Rows are points. Each copy is the shape, with its points in the same order, stretched, turned, moved and blurred by noise. Is it also mirrored, or only turned?

Shape, 5 rows:
[[-85 -44]
 [ 43 -27]
 [ -9  33]
 [  3   4]
 [ 33 -26]]
Copy 1, 5 rows:
[[-70  25]
 [ 27 -46]
 [ 30  26]
 [ 12   1]
 [ 24 -41]]
Copy 1 is: only turned
Copy 2, 5 rows:
[[121   8]
 [  4 -27]
 [ -1  25]
 [  6   7]
 [ 13 -29]]
Copy 2 is: mirrored
Copy 3, 5 rows:
[[-18  80]
 [ 31 -17]
 [-40 -11]
 [-14  -7]
 [ 30 -13]]
Copy 3 is: mirrored
Copy 4 (5 x 2):
[[ 74 -67]
 [-12  56]
 [-57 -31]
 [-28  -5]
 [ -5  49]]
Copy 4 is: only turned

Shape:
[[ 36 -13 -46]
 [ 30  81 -37]
 [-65 -14 -19]
 [-27 -18 -13]
 [  5 -17  52]
 [ 34  20 -37]]
Copy 1 (6 x 3):
[[ 19 -61   4]
 [ 96 -51  37]
 [-53  48  45]
 [-29  26  15]
 [ -1  28 -66]
 [ 46 -59   6]]
Copy 1 is: mirrored
Copy 2:
[[ -22  -65  -14]
 [-105    0  -53]
 [  51   26  -36]
 [  32    0  -10]
 [  -5   21   67]
 [ -49  -41  -23]]
Copy 2 is: mirrored
Copy 3 (6 x 3):
[[-41  48 -55]
 [-99  -4   6]
 [ 24 -51 -32]
 [ 10 -11 -32]
 [ 35  28  46]
 [-58  28 -34]]
Copy 3 is: only turned
Copy 4:
[[ 72  -1  10]
 [ 50  56  79]
 [  1  28 -35]
 [ 11   3 -24]
 [-25 -41  13]
 [ 57  13  32]]
Copy 4 is: only turned

Shape, 12 rows:
[[-16  41 -50  -9  49  42]
 [ 41 -49  17  -8  36  -7]
 [-44  10  18 -27  75   8]
 [ 62 -11 -36 -27 -10  28]
 [ -6  -3 -30  44 -28 -45]
 [ 10  47  52  -9  38  35]
 [-27 -31  44  80 -10  51]
 [-33  50  24 -17  68  -3]
 [-36 -53  38  48 -16  20]
 [ 35   6  54 -26  23 -56]
 [-35 -51  12  60  57 -33]
 [ 42  -3 -17  71 -29  13]]
Copy 1:
[[ -38    6   -9  -10   64   24]
 [  48  -19    2  -38    2  -37]
 [ -15   45   54  -10   71   -9]
 [  34  -25  -49  -53  -15   37]
 [ -69  -13   -3  -23  -65  -28]
 [  15  -17   74   25   53   33]
 [   3    6   17  107  -22  -49]
 [ -37   14   80   -9   68   11]
 [   4   39   12   66  -40  -45]
 [  14  -24   85  -61  -11   -1]
 [ -31   14   20   14    3 -102]
 [ -22  -64  -26   24  -46  -25]]
Copy 1 is: mirrored
Copy 2:
[[-15   1  -5   7  28  87]
 [ -7  46  50  -6 -45 -17]
 [-36  42  23  62  11  52]
 [-19 -15  26 -48 -33   8]
 [ 25  -9 -19 -23  57 -48]
 [-46  26 -49  44 -49  51]
 [101  11 -56  85 -37  -5]
 [-57  40 -17  50  21  54]
 [ 83   7 -10  77 -24 -37]
 [-76  44   3  -8 -29 -43]
 [ 62  67  21  38  25 -17]
 [ 56  -3 -53 -28 -13 -16]]
Copy 2 is: only turned
Copy 3, 12 rows:
[[-23  34 -14  63  30  29]
 [-37 -65  30  27 -21  -9]
 [-73  28 -33  17  -6 -48]
 [ 24 -55  64  45  31  51]
 [ 40 -55 -34  -2 -41  44]
 [-34  68  22  35 -37 -42]
 [-67  41  40  16 -80  52]
 [-39  56 -43  28 -20 -61]
 [-61  -2  22 -19 -59  41]
 [  5 -44 -10  -3 -50 -77]
 [-73 -39 -48  14 -76  -4]
 [ 28 -27  33  40 -59  72]]
Copy 3 is: only turned
Copy 4 (12 x 6):
[[-52  11 -79  25  -2 -38]
 [ 25  33  14  11  69  11]
 [-49  63  20   6   6 -63]
 [-17 -18 -51  28  54  47]
 [ 40 -84   8 -15  -4 -20]
 [-34  85 -14 -31 -19 -19]
 [106  38  34   9 -54 -22]
 [-57  48  -8 -23 -18 -60]
 [ 88  11  72  22 -28 -20]
 [-22  39  34 -38  53  -7]
 [ 78  14  37  -3  28 -66]
 [ 73 -32 -35  -7 -11  14]]
Copy 4 is: only turned

Shape, 12 rows:
[[ -9 -15   7  60 -59  38 -30 -73 -45]
 [-44   7  -8 -14 -19 -17  -2  26  25]
 [-51  26  39  -8  69 -58  48   7  -8]
 [-57 -13  11  18  72  16  36   6  -9]
 [-37  -6  28 -44  55 -48   3 -17 -35]
 [ 35  22 -59  93 -14  41 -54 -71 -39]
 [-13  32   4 -26  29 -42  65   0 -18]
 [ 80 -49  29  53  -9  51 -23 -28  34]
 [-48  14  40  22  46 -76  31  52 -50]
 [ 39 -77 -62  45 -37  22  -9 -26 -57]
 [ -9   5  22 -30  38  -6 -40  29   9]
 [-31  44  44 -28  47   7  38  40 -55]]
Copy 1:
[[ 41 -16  45 -48  23  53 -29 -77 -12]
 [ 37  21  21  37  15 -29 -11   9   6]
 [-43  79 -10  46 -22   7  23 -17 -15]
 [-51   6   6  27  -5 -10  -1  -2 -47]
 [-46  63  10  19 -46 -22  -8 -49  15]
 [-21 -34 -22 -69  39  53 -72 -51  34]
 [-15  51 -21  -5 -36   7  42  -9  21]
 [-47 -42  57 -11  91  15  29 -26  40]
 [-34 121  15  24  -1  34  -1  14 -20]
 [ -8 -43  64 -78 -24  39 -10  15  34]
 [-37  52  14  19  46 -58 -30 -23  26]
 [-35 106 -13 -18  15 -18  18 -20 -31]]
Copy 1 is: mirrored
Copy 2 (12 x 9):
[[-20  -7  45 -58  35  31  42 -40 -41]
 [ -3   9 -26 -38  11  16 -10  59 -13]
 [ 39  53 -10  43  65 -12   7  49  19]
 [ 44   9 -11 -15  85   6  65  35  26]
 [ 31  29 -23  28  36 -59  13 -13  -3]
 [-43 -41  27 -50  78  71  17 -69  -6]
 [ 11  41 -34  59  27   9  10  26   5]
 [  2 -79  96 -21 -24  31  38   8  39]
 [ 69  22 -19  23  67  -1  -7  63 -41]
 [-19 -90   5 -36  18  12  77 -28 -59]
 [ 37 -12 -12 -23   1 -17 -20  20  16]
 [ 76  42 -48  20  23  20  13  13  -2]]
Copy 2 is: only turned
Copy 3 (12 x 9):
[[ 53  -1   8  58  34 -16 -60 -21 -29]
 [-27  48 -16 -35  33  48  32   2  -6]
 [-62  44 -39   3 -53 -21  78  28 -29]
 [-56   9 -44  39  16 -25  60  19 -19]
 [-54  44 -60 -13 -54 -30  25  -5 -31]
 [ 78 -15 -47  74  50   2 -49  33  -7]
 [-10  19 -64 -12 -54   9  85  17  -9]
 [ 14 -29  43  14  26 -28 -26  22  60]
 [-67  20 -38   6 -70  33  47  43 -70]
 [ 34 -68 -21  61  19  34 -44 -37  16]
 [-68  26 -36 -52 -12   3 -10  31  11]
 [-57  -7 -63 -53 -34 -20  66  47 -67]]
Copy 3 is: only turned

Shape, 15 rows:
[[-43 -15  14  35  27 -64 -18  27  36  23 -10]
 [-89  13  65  29   5  16 -19 -10  -8 -10  48]
 [-14 -14   5 -10 -67  18  29 -23  59 -23  33]
 [ 89 -25  22  -4  25 -17  17   3 -46 -30  37]
 [-41  17  -7  10 -40  13   8  15   4 -48   4]
 [  3  34  22  26  18   6 -13   6  52 -76   8]
 [-20   8  67 -75  13  39  33 -22  12  58   3]
 [-18 -75 -26 -51  38  14  -7   8 -18 -55  -6]
 [-41   2 -31 -34   3  -2 -18  13  26 -10  -5]
 [ -9 -22 -28 -16   3 -16  35   0  27 -17 -38]
 [-22  97  -1  25  73 -29   7  -7  20 -59  -9]
 [-13  40   9  17 -33  -6 -14   7  47 -16  36]
 [ 21 -43 -19 -41   1   5  -1 -87 -39 -23 -39]
 [-67  14 -38  12  43   9   6 -33  11  -6   3]
 [-64 -31 -22  26  19  57 -24 -46 -21   7 -34]]
Copy 1:
[[ -39    6   14    5   24   54   41    2    9  -45    2]
 [  16  -34   58   10  -28   44   23  -44   17   26   74]
 [  63   -4   12   73  -68  -35   34  -49   -1   -8  -29]
 [   5   31   30   14   -7  -26  -90   35   33   -4   16]
 [  48   14    2   24  -49  -25   58   -6   30   19   27]
 [  11   60   36   35   16    2   33  -16   85   36    1]
 [   6    5   42  -19  -28  -24   12  -60 -108   28   15]
 [  72   93  -12   42   12   40   18   20  -44    9   45]
 [  23   53  -32    5    2   -3   56  -38  -19    9   16]
 [  39   44  -14   23   -3   -6   48   24  -37    6  -27]
 [  12   35   -6  -55   68    2   31    9   95   80    1]
 [ -10    3    4   28  -24  -23   32  -60   62    2    5]
 [  57   30  -29   15  -53   39  -40   20  -64   46  -49]
 [  36    8  -34   19   38   33   57   14  -12   63   17]
 [  -2   22   -2   46  -31   66   44   45  -61   88   28]]
Copy 1 is: mirrored
Copy 2:
[[  16  -16   -2   31   -5   62  -14   47   40  -43  -48]
 [  32   25   27  -29    2   69    7  121  -12   16  -11]
 [ -28   39   18  -59   -4   25  -33   19   24   40   34]
 [  54  -72    1  -65   -1  -21   30  -42  -35  -25  -23]
 [   0   53   -5  -28  -27   20    9   45   11   -6   39]
 [  19  -12  -46  -46  -40   34   34   39   40   25    5]
 [   4  -38   31   20   51  -49    4   43  -19   74  -17]
 [ -19  -85  -23   11  -35  -20  -53   30  -61  -37   17]
 [   4    1  -37   30   -4    6  -27   37    7   -4   27]
 [ -44  -14  -31   13  -10  -24  -20    5    9  -23   -9]
 [  31    3 -100  -11   10    1   63   61   41   -3  -25]
 [  33   45  -13  -40   -1   54   12   24   49   27   24]
 [   2  -27  -23  -19  -31  -84  -62    6  -51   -6  -37]
 [ -19   25  -71    8   15   26  -19   74  -21  -13  -22]
 [ -22   37  -43   16  -45   19  -36   75  -65    1  -42]]
Copy 2 is: only turned
Copy 3, 15 rows:
[[  45  -36  -23  -43   35  -36  -14   36   13  -38   27]
 [ -27  -37  -50  -67  -43  -85  -15   30  -30   23  -40]
 [  54  -12   81  -14  -73  -39   12   10  -54   35  -29]
 [ -57  -10   22   30   14   -3    8   34  -47  -52  -58]
 [   9    6    5  -27   -7  -31   45   11  -54   62   -3]
 [ -11  -40   61  -52  -12  -40   50   61   -1   47  -32]
 [ -18  -13   46  -74  -69    2  -49  -83  -21  -49  -48]
 [ -40  -13  -14   29    3  -35   93  -55   -2    5   33]
 [   1  -19   16  -41   -1  -19   40  -25  -19    9   55]
 [  40   17   32   -9   -5   13   49  -20   -4   -1   16]
 [ -35   -1   15 -103    0    1   70   73    3    9  -15]
 [  17  -37   51  -55  -18  -38   -7   52  -49   24   -6]
 [ -28   63   60   13  -40   -5   33  -30   37  -15    4]
 [  -6   -1  -30  -48  -46   -1   40   16   -1    5   30]
 [ -17   10  -40  -12  -40   -3   -5  -24   39   34   31]]
Copy 3 is: mirrored
